Each row is a point. The last column is the point's height on a tilted bowl or saddle (a function of degree 2), plus a little noise. Count its main directions that bend up, bend down and stay straight.

Points:
0.20; 0.05; -0.06; 0.09
0.16; 0.13; 0.16; 0.13
0.15; 0.10; -0.50; -0.28
0.12; 0.02; -0.81; -0.69
-0.24; 0.27; 0.06; -0.14
0.01; -0.18; 0.13; 0.12
0.12; 0.14; 0.31; 0.12
-0.05; -0.13; 0.05; 0.07
0.14; -0.33; 0.48; 0.13
0.11; 0.07; -0.08; 0.03
-0.29; -0.24; 0.41; -0.14
-0.05; -0.33; -0.27; -0.14
-0.30; 0.36; 0.43; -0.30
-0.22; -0.26; 0.08; -0.07
-0.56; -0.43; -0.30; -0.69
0.01; -0.62; 0.18; -0.09
Directions: 0 up, 3 down, 0 straight

Points:
0.20; 0.49; -0.03; -0.06; 0.40
0.32; -0.33; 0.02; 0.01; -0.26
-0.64; 0.10; 0.29; 0.84; -0.01
0.24; 0.43; 0.21; 0.10; 0.48
-0.64; 0.34; -0.17; -0.25; -0.42
-0.08; -0.17; 0.18; 0.56; -0.14
-0.14; 0.07; -0.11; 0.11; 0.02
-0.04; -0.10; -0.37; -0.16; 0.19
0.01; 0.08; -0.31; 0.27; 0.15
-0.20; -0.02; 0.05; 0.34; -0.06
-0.47; 0.69; -0.02; -0.18; -0.38
0.04; 0.10; -0.60; -0.09; 0.44
-0.28; 0.22; 0.12; -0.34; -0.14
0.16; 0.02; -0.32; 0.14; 0.22
0.07; 0.23; 0.06; -0.42; -0.08
-0.43; -0.15; 0.17; 0.03; -0.07
-0.04; 0.00; 0.13; 0.37; 0.07
-0.31; -0.06; 0.00; 0.21; -0.13
0.05; -0.21; -0.26; 0.00; 0.02
-0.10; 0.33; 0.11; -0.31; -0.08
0.08; 0.11; -0.33; -0.52; 0.26
0.24; 0.15; -0.29; -0.17; 0.34
-0.43; -0.20; -0.08; 0.49; -0.43
-0.13; 0.68; 0.21; 0.35; 0.67
0.10; -0.20; -0.15; -0.06; -0.01
Directions: 2 up, 2 down, 0 straight

Points:
0.69; -0.11; -0.17; 0.26; -0.33
0.19; 0.12; -0.64; -0.18; -0.38
-0.42; 0.31; -0.11; -0.10; -0.22
0.50; -0.03; -0.04; -0.08; -0.14
-0.18; -0.17; 0.36; -0.30; -0.12
0.09; -0.10; -0.30; 0.14; -0.06
-0.16; 0.28; -0.14; -0.05; -0.13
0.23; -0.19; -0.33; -0.23; -0.11
-0.30; -0.41; 0.06; -0.24; -0.04
0.07; -0.06; -0.39; 0.00; -0.08
-0.06; -0.19; 0.36; -0.09; -0.12
0.45; -0.26; -0.53; -0.59; -0.62
-0.01; 0.24; -0.32; -0.11; -0.16
-0.48; -0.18; -0.45; -0.26; -0.18
0.01; -0.46; 0.43; 0.58; -0.64
-0.17; 0.24; 0.15; 0.03; -0.15
0.01; -0.06; 0.47; 0.27; -0.39
0.03; -0.18; 0.21; -0.20; -0.03
-0.14; 0.45; 0.27; 0.03; -0.36
0.06; -0.02; 0.24; -0.25; -0.07
-0.28; -0.07; 0.37; 0.28; -0.33
Directions: 0 up, 4 down, 0 straight

Points:
-0.05; -0.83; -0.21; 0.20; 0.46; 0.04; -0.33
0.03; 0.33; 0.24; 0.14; 0.04; 0.39; -0.21
0.02; 0.25; 0.31; -0.34; 0.06; -0.21; -0.19
-0.03; 0.44; -0.19; 0.03; 0.18; 0.19; -0.08
-0.27; 0.22; 0.11; 0.24; -0.13; 0.15; -0.13
-0.14; 0.11; -0.08; 0.19; -0.19; -0.33; -0.03
0.29; -0.23; -0.40; 0.35; 0.15; 0.17; -0.06
0.13; -0.23; 0.97; 0.03; -0.52; 0.44; -0.99
-0.25; 0.07; -0.32; 0.37; 0.15; 0.26; -0.14
0.62; 0.39; -0.10; -0.17; -0.03; -0.18; 0.07
-0.12; -0.03; 0.03; 0.07; -0.08; 0.37; -0.19
0.15; 0.05; -0.04; 0.48; 0.47; -0.37; -0.12
-0.13; -0.27; 0.14; -0.22; 0.15; 0.16; -0.24
0.19; 0.11; 0.04; 0.17; 0.09; -0.81; -0.11
-0.07; 0.29; -0.02; 0.39; -0.38; 0.08; -0.11
-0.24; 0.61; 0.38; -0.39; -0.16; 0.10; -0.39
-0.07; -0.12; 0.05; -0.30; 0.12; -0.37; -0.15
-0.14; -0.64; -0.04; -0.05; -0.43; 0.32; -0.50
0.14; -0.84; -0.16; -0.46; -0.08; -0.08; -0.50
-0.09; 0.08; 0.56; 0.18; 0.33; 0.54; -0.35
0.22; -0.37; 0.06; -0.34; 0.12; 0.21; -0.26
-0.03; 0.21; -0.04; -0.39; 0.05; -0.07; -0.11
0.08; 0.00; 0.45; 0.10; -0.05; -0.22; -0.17
-0.12; -0.48; -0.18; 0.29; 0.53; 0.07; -0.20
-0.09; 0.36; 0.00; -0.07; 0.20; -0.24; -0.05
0.04; 0.04; 0.10; 0.04; -0.02; -0.15; -0.04
-0.10; -0.30; 0.37; 0.11; -0.30; 0.33; -0.40
-0.45; -0.08; 0.24; 0.23; 0.13; 0.04; -0.17
-0.38; 0.00; 0.01; 0.00; -0.20; -0.14; -0.11
-0.15; 0.09; -0.23; -0.13; -0.21; 0.14; -0.11
-0.08; 0.36; -0.06; -0.21; -0.74; -0.56; -0.06
0.44; -0.05; 0.04; 0.27; 0.16; 0.02; 0.02
-0.79; 0.01; -0.19; -0.43; 0.46; 0.43; -0.51
-0.47; 0.33; 0.33; 0.49; -0.07; 0.43; -0.34
-0.04; -0.27; -0.40; -0.17; 0.33; 0.29; -0.22
-0.15; -0.54; -0.24; -0.14; -0.30; -0.09; -0.30
0.28; -0.13; 0.09; -0.22; 0.14; 0.16; -0.14
-0.02; 0.25; 0.05; 0.02; 0.06; 0.13; -0.07
-0.06; 0.22; 0.50; 0.33; -0.05; 0.08; -0.22
-0.09; -0.11; 0.19; -0.33; 0.15; -0.16; -0.21
0.07; 0.14; 0.26; 0.04; -0.19; 0.20; -0.19
0.15; 0.38; 0.09; -0.61; 0.50; 0.48; -0.52
-0.11; -0.49; 0.47; 0.10; 0.06; 0.37; -0.37
-0.18; 0.12; -0.20; -0.15; -0.16; -0.13; -0.04
0.04; 0.08; 0.69; -0.13; 0.19; -0.11; -0.34
0.31; 0.00; -0.08; -0.55; -0.29; -0.27; -0.12
0.15; -0.44; 0.22; -0.02; 0.07; 0.05; -0.19
-0.25; 0.02; 0.21; -0.31; -0.15; -0.29; -0.20
Directions: 0 up, 4 down, 2 straight

Points (61 x 9):
0.51; 0.03; 0.32; -0.48; -0.07; -0.08; -0.39; 0.38; 0.00
-0.53; 0.17; -0.01; -0.58; 0.41; -0.18; -0.16; 0.38; -0.18
-0.08; -0.07; -0.43; 0.18; -0.08; -0.09; -0.23; -0.20; -0.26
-0.48; 0.03; 0.58; 0.10; 0.30; -0.06; -0.31; 0.21; 0.20
-0.13; 0.42; -0.20; 0.34; 0.13; 0.48; 0.07; -0.13; 0.14
0.02; 0.07; -0.16; 0.59; -0.07; -0.21; -0.28; -0.37; -0.13
-0.18; 0.34; -0.03; -0.24; -0.40; -0.03; 0.25; -0.17; 0.35
-0.23; -0.27; -0.20; -0.15; -0.42; -0.33; 0.13; -0.08; -0.43
0.21; -0.25; 0.26; -0.08; -0.52; -0.36; 0.16; -0.20; -0.39
-0.23; -0.46; -0.02; 0.18; -0.15; -0.24; -0.16; 0.20; -0.41
0.30; -0.03; 0.00; -0.51; -0.16; 0.14; 0.02; -0.72; -0.07
-0.17; -0.11; -0.07; 0.16; 0.30; 0.27; 0.03; 0.11; -0.07
-0.22; -0.08; 0.17; -0.42; -0.02; -0.12; 0.37; -0.23; 0.21
0.09; -0.58; -0.15; 0.23; -0.32; -0.19; -0.27; 0.09; -0.75
0.05; -0.11; 0.10; -0.20; -0.26; 0.07; 0.85; -0.26; 0.18
0.55; -0.32; -0.04; -0.34; 0.35; -0.33; -0.35; -0.41; -0.27
-0.28; -0.26; -0.12; 0.11; 0.01; 0.12; -0.33; 0.43; -0.30
-0.49; -0.19; 0.37; 0.01; -0.49; -0.04; -0.18; 0.06; -0.08
-0.33; 0.18; -0.35; 0.16; -0.05; -0.20; -0.16; 0.03; -0.10
-0.04; -0.21; 0.10; 0.28; 0.11; 0.02; 0.01; 0.64; -0.13
0.01; -0.14; -0.21; -0.21; -0.14; 0.05; 0.52; -0.16; -0.02
0.32; -0.12; -0.39; 0.24; 0.37; 0.13; -0.25; -0.15; -0.51
0.25; 0.54; 0.32; 0.18; -0.33; 0.00; -0.01; -0.16; 0.34
0.69; 0.03; 0.50; 0.19; 0.10; -0.15; -0.05; 0.11; -0.24
0.34; -0.16; -0.09; -0.26; 0.24; -0.22; 0.26; 0.02; -0.09
-0.22; 0.14; -0.11; 0.42; 0.12; -0.20; 0.15; 0.16; -0.10
-0.20; 0.24; -0.21; 0.08; 0.16; 0.49; 0.19; -0.35; 0.17
-0.56; 0.20; 0.48; -0.24; -0.01; -0.26; -0.31; 0.36; 0.10
-0.16; -0.05; 0.00; 0.28; -0.04; -0.59; -0.44; 0.39; -0.36
0.15; 0.19; -0.54; -0.08; 0.11; 0.16; 0.32; 0.47; -0.20
0.24; -0.07; -0.33; -0.26; 0.22; 0.31; 0.19; -0.03; -0.13
-0.42; 0.39; -0.19; 0.33; -0.22; -0.21; -0.05; 0.44; -0.05
-0.27; 0.24; -0.28; -0.72; -0.12; -0.15; 0.22; 0.68; -0.33
0.27; 0.84; 0.29; -0.11; -0.30; 0.08; -0.18; -0.39; 0.48
0.44; 0.19; -0.07; -0.16; 0.12; -0.32; -0.30; -0.38; -0.05
-0.20; 0.23; 0.17; 0.40; 0.26; 0.13; -0.04; -0.54; 0.29
0.45; -0.04; 0.17; 0.04; -0.30; -0.03; 0.54; -0.14; -0.10
-0.21; 0.39; 0.12; -0.02; -0.10; -0.09; -0.15; 0.43; 0.17
0.14; 0.05; 0.13; 0.31; 0.20; -0.02; 0.26; 0.03; 0.05
-0.08; 0.30; 0.06; 0.14; -0.08; -0.20; -0.16; -0.28; 0.29
0.26; -0.23; 0.24; 0.16; 0.32; -0.16; -0.22; -0.26; 0.00
-0.07; -0.23; 0.16; 0.00; -0.70; 0.29; -0.28; -0.14; -0.29
0.03; 0.36; 0.30; 0.20; -0.42; -0.25; 0.11; -0.16; 0.27
0.34; -0.03; 0.21; 0.38; 0.07; 0.45; -0.16; -0.11; -0.20
-0.19; 0.42; -0.50; 0.17; 0.32; -0.56; -0.24; 0.15; -0.36
0.00; 0.31; 0.05; -0.12; 0.05; -0.06; 0.35; -0.19; 0.34
-0.51; 0.21; 0.31; 0.16; -0.06; 0.17; 0.19; -0.45; 0.61
-0.40; -0.18; 0.07; 0.15; 0.70; 0.10; -0.21; -0.06; -0.25
0.07; 0.15; -0.02; -0.03; 0.46; 0.41; 0.13; -0.66; 0.08
0.20; -0.25; 0.57; -0.17; 0.31; 0.22; -0.05; 0.49; 0.42
0.06; -0.03; -0.21; -0.04; 0.13; 0.40; -0.03; -0.37; -0.07
-0.18; -0.20; -0.06; -0.06; -0.40; -0.05; -0.21; -0.23; -0.18
-0.05; -0.21; -0.30; 0.03; 0.05; -0.14; 0.36; 0.19; -0.26
0.20; -0.17; 0.00; 0.44; -0.19; 0.05; 0.17; -0.55; -0.07
0.16; 0.31; -0.33; 0.42; -0.24; -0.01; -0.20; -0.20; 0.06
-0.14; 0.14; -0.05; 0.16; 0.49; 0.53; -0.10; -0.14; -0.21
0.07; -0.04; 0.10; 0.09; -0.31; -0.33; -0.18; -0.06; -0.10
-0.36; 0.13; -0.49; 0.43; 0.22; -0.24; 0.06; 0.12; -0.42
0.01; -0.47; 0.07; -0.18; 0.04; -0.18; -0.26; -0.05; -0.18
0.22; -0.02; -0.71; -0.19; -0.47; -0.22; -0.57; 0.65; -0.72
0.59; 0.52; -0.20; -0.38; 0.17; -0.09; -0.07; 0.01; -0.10
Directions: 1 up, 5 down, 2 straight
